Each row is a point. Each copy is the shape, with its points in the same order, turned, moved and blurred by noise. Say if it was mirrored as well.
In the rows, 128 means zero.

Shape (8 x 2):
[[166 150]
 [120 101]
 [110 151]
 [140 108]
 [145 174]
 [181 129]
 [ 89 159]
 [177 122]]
Copy 1 (8 x 2):
[[ 87 109]
 [146 102]
 [124 143]
 [124  90]
 [ 83 148]
 [ 80  84]
 [138 163]
 [ 89  85]]
Copy 1 is: mirrored
Copy 2 (8 x 2):
[[122  83]
 [127 153]
 [166 117]
 [119 133]
 [152  77]
 [ 96  94]
 [190 126]
 [ 93 101]]
Copy 2 is: only turned
Copy 3 (8 x 2):
[[ 84  94]
 [158 123]
 [118 150]
 [132  99]
 [ 81 131]
 [ 98  78]
 [126 176]
 [107  82]]
Copy 3 is: mirrored

Shape (6 x 3):
[[ 72 156 125]
 [ 95 165  96]
 [152 137  66]
 [125  99 129]
 [ 92 167 143]
 [125 110 145]]
Copy 1 (6 x 3):
[[134  90  81]
 [161 108  92]
 [187 160 129]
 [111 143 138]
 [132  76 112]
 [105 124 140]]
Copy 1 is: mirrored
Copy 2 (6 x 3):
[[105 190 116]
 [ 86 164 136]
 [ 84  91 135]
 [143 126  92]
 [126 187 137]
 [156 137 103]]
Copy 2 is: mirrored
Copy 3 (6 x 3):
[[164 146 165]
 [161 167 137]
 [141 149  72]
 [145  88 116]
 [140 142 168]
 [136  93 131]]
Copy 3 is: mirrored
Copy 4 (6 x 3):
[[161 190 154]
 [148 195 123]
 [142 157  59]
 [166 115 122]
 [132 180 158]
 [155 123 141]]
Copy 4 is: mirrored

Shape (10 x 6):
[[145 155  86  96 156 184]
 [149 148 132 140  83 141]
 [124 190 108 139 161  99]
 [117 117 139 152 114 121]
 [101 121 145 119  97 132]
 [ 44 206 133 122  82 121]
 [128 188 120 157 161 112]
 [121 115 147 113 109 156]
 [122 120 136  93 167  86]
 [143 110  99 135 127 126]]
Copy 1 (10 x 6):
[[140  93 129  60  86  93]
 [114 156  94  99 140 134]
 [ 70 109 137 111  64 145]
 [100 101 109 125 147 145]
 [101 110 137 114 171 142]
 [ 16 122 153  69 157 167]
 [ 70 109 115 113  68 152]
 [134 100 121  93 160 139]
 [118  85 173 147 105 128]
 [125 104 100 132 124 106]]
Copy 1 is: mirrored
Copy 2 (10 x 6):
[[155 149  64 163  77 138]
 [137 123 137 131  72  72]
 [130 199 148 135 102 133]
 [120 115 144 127 123  99]
 [112  93 148 153 104 107]
 [ 74 158 184 211  74  95]
 [144 197 145 135 112 116]
 [138  87 125 155 102 106]
 [138 125 153 121 120 181]
 [122 123 105 104 104 119]]
Copy 2 is: only turned

Shape (14 x 8):
[[140 108 114 156 125 110 103 130]
 [134 131 155 109 123 100 148 131]
 [143 103 153 132 110  92 104 110]
 [143  95 110  89 133  90 142 117]
 [189 107 137 117 120 175 192 117]
 [136 101 109 148 130 126 110 161]
 [129 107 197 169 129 227 115 122]
 [137  87 109 119 105 121 111 130]
 [123  95 114 160 115 102 129 124]
 [206 139 113 164 130 108 103 188]
 [127 194 121 159 102 113 112 108]
 [136 116 109 169  67 154 108 184]
 [145  91 116  28 124 113 104 106]
 [122 128 120  47 134 115 119 117]]
Copy 1 (14 x 8):
[[134 119 157 112 108  94 105 145]
 [119 133 150 117 167 133 137 158]
 [135 111 146 130 146  90 122 176]
 [140 101 153 131 176 128  97 131]
 [163  74 123  89 141 176 174 121]
 [124 106 183 104 102 115 109 136]
 [ 98  82 130 128  58 121 226 149]
 [138  86 166 132 122 124 100 151]
 [161 127 170 132 112 109 111 147]
 [123 109 172  20 112  98 108 153]
 [118 172 100  99 101 121 104 180]
 [129 106 188  88  58 152 114 185]
 [ 98  48 133 151 190 137  80 139]
 [ 83  96 130 147 176 150  89 136]]
Copy 1 is: only turned
Copy 2 (14 x 8):
[[127 139 136 135  93  99 146 118]
 [122 144 161 133 146 106  96 147]
 [126 178 145 136 123  92 121 113]
 [137 152 197 115 133 125 132 127]
 [194 109 166 184 136 151  86 116]
 [125 129 137 146  92 123 156 143]
 [194 124  55 209 153  98 130 139]
 [133 154 146 130 118 136 151 116]
 [109 131 152 147 112  98 150 104]
 [133 131 140 146  26 122 101 154]
 [114 103 103  93 113  81  83 108]
 [ 97 118  87 164  84 158 136 120]
 [169 194 178  81 159 156 136 142]
 [152 156 163  77 164 138 122 157]]
Copy 2 is: mirrored
Copy 3 (14 x 8):
[[127 160 134 106  96 130 130 137]
 [ 97 156 118 145 157 132 144 140]
 [101 160 133 147 101 143 123 117]
 [136 187 141 149 156 116 127 126]
 [145 174  57 143 145 100 195  96]
 [151 154 129 104 105 143 152 153]
 [136  67  43 139  80 144 176 110]
 [151 164 132 121 120 152 128 114]
 [132 174 111 108 105 135 112 142]
 [119 179 154  93  82 132 216 150]
 [ 61 135 125  62 135 127 140 117]
 [141 156 102  68  97 198 173 135]
 [156 160 175 173 180 135 129  79]
 [136 139 160 147 194 130 136 106]]
Copy 3 is: mirrored
Copy 4 (14 x 8):
[[138 136  93  94 131 119 135 125]
 [140 121 134 141 164 117 152 153]
 [130 147 109 106 171 126 161 125]
 [168 116 147 115 178 126 120 121]
 [132  42  95 156 169 168 123 148]
 [156 140  84 113 121 127 109 140]
 [ 37 121  64 167 123 181 125 151]
 [158 136 100 119 149 139 124 105]
 [137 127  92 108 148  95 124 113]
 [182 119  66  80 115 140 154 190]
 [125 110 126 116  90 104 199 126]
 [164 138  37 151  98 134 146 123]
 [180 140 176 128 183 185 125  98]
 [164 136 183 142 152 158 132 120]]
Copy 4 is: only turned

Shape (12 x 9):
[[109 142 127 106 128 131 132  84 164]
 [162 154 101  91  78 199 170 149  85]
 [144  96 182 145  91 160 163 102 168]
 [172 133  84 115  75 146 171 147 130]
 [128 174 183 110  84 115 106 146 149]
 [153 161 169 127 164 107  97 131 133]
 [ 89 169 109 120 123 107 175 112 115]
 [ 71 116 131  85 158 115 142 138 130]
 [116 138  98 168 100 141  91 157 148]
 [156 103 132 155 108 135 114  98 150]
 [155 125  94 110 147 195 177 166 150]
 [115 122 176 122 107 109  78 150 176]]
Copy 1 (12 x 9):
[[122 148  99 140 159 116 140  91 115]
 [ 78  88  66 125 108 203 176 109  75]
 [113 134 133 122  92 128 133  36 124]
 [ 93 104  89 137 121 222 124  99 112]
 [ 93 164 156 126 130 146 200 110 147]
 [110 100 168 118 166 106 168 125 156]
 [110 146 123 170 143 145 126 137  68]
 [184 137 113 147 137 109 151 141  92]
 [104 164 111  88 115 143 114 152 148]
 [106 120 109 125 125 123 112  81 160]
 [141  80  91  73 136 187 127 104  69]
 [145 159 141 112 124 120 170 104 177]]
Copy 1 is: mirrored
Copy 2 (12 x 9):
[[135 137 111 104 140 122 180 141 130]
 [156 228 118 163 115 151 107  88 153]
 [202 171 145  71 141 147 122 146  99]
 [141 220  84 159 148 149 124 143 120]
 [144 123 130  97 189 138  93 128 159]
 [106 108 161 111 135 175 119 159 155]
 [114 154  84 116 101  91 131 150 154]
 [133 131 141 147 114  72 156 170 144]
 [156 108 102 172 138 158 121 127  93]
 [143 150 126 103 139 166 137 142  75]
 [186 196 130 184  98 158 152 165 146]
 [151  93 157 118 189 136 132 149 116]]
Copy 2 is: mirrored
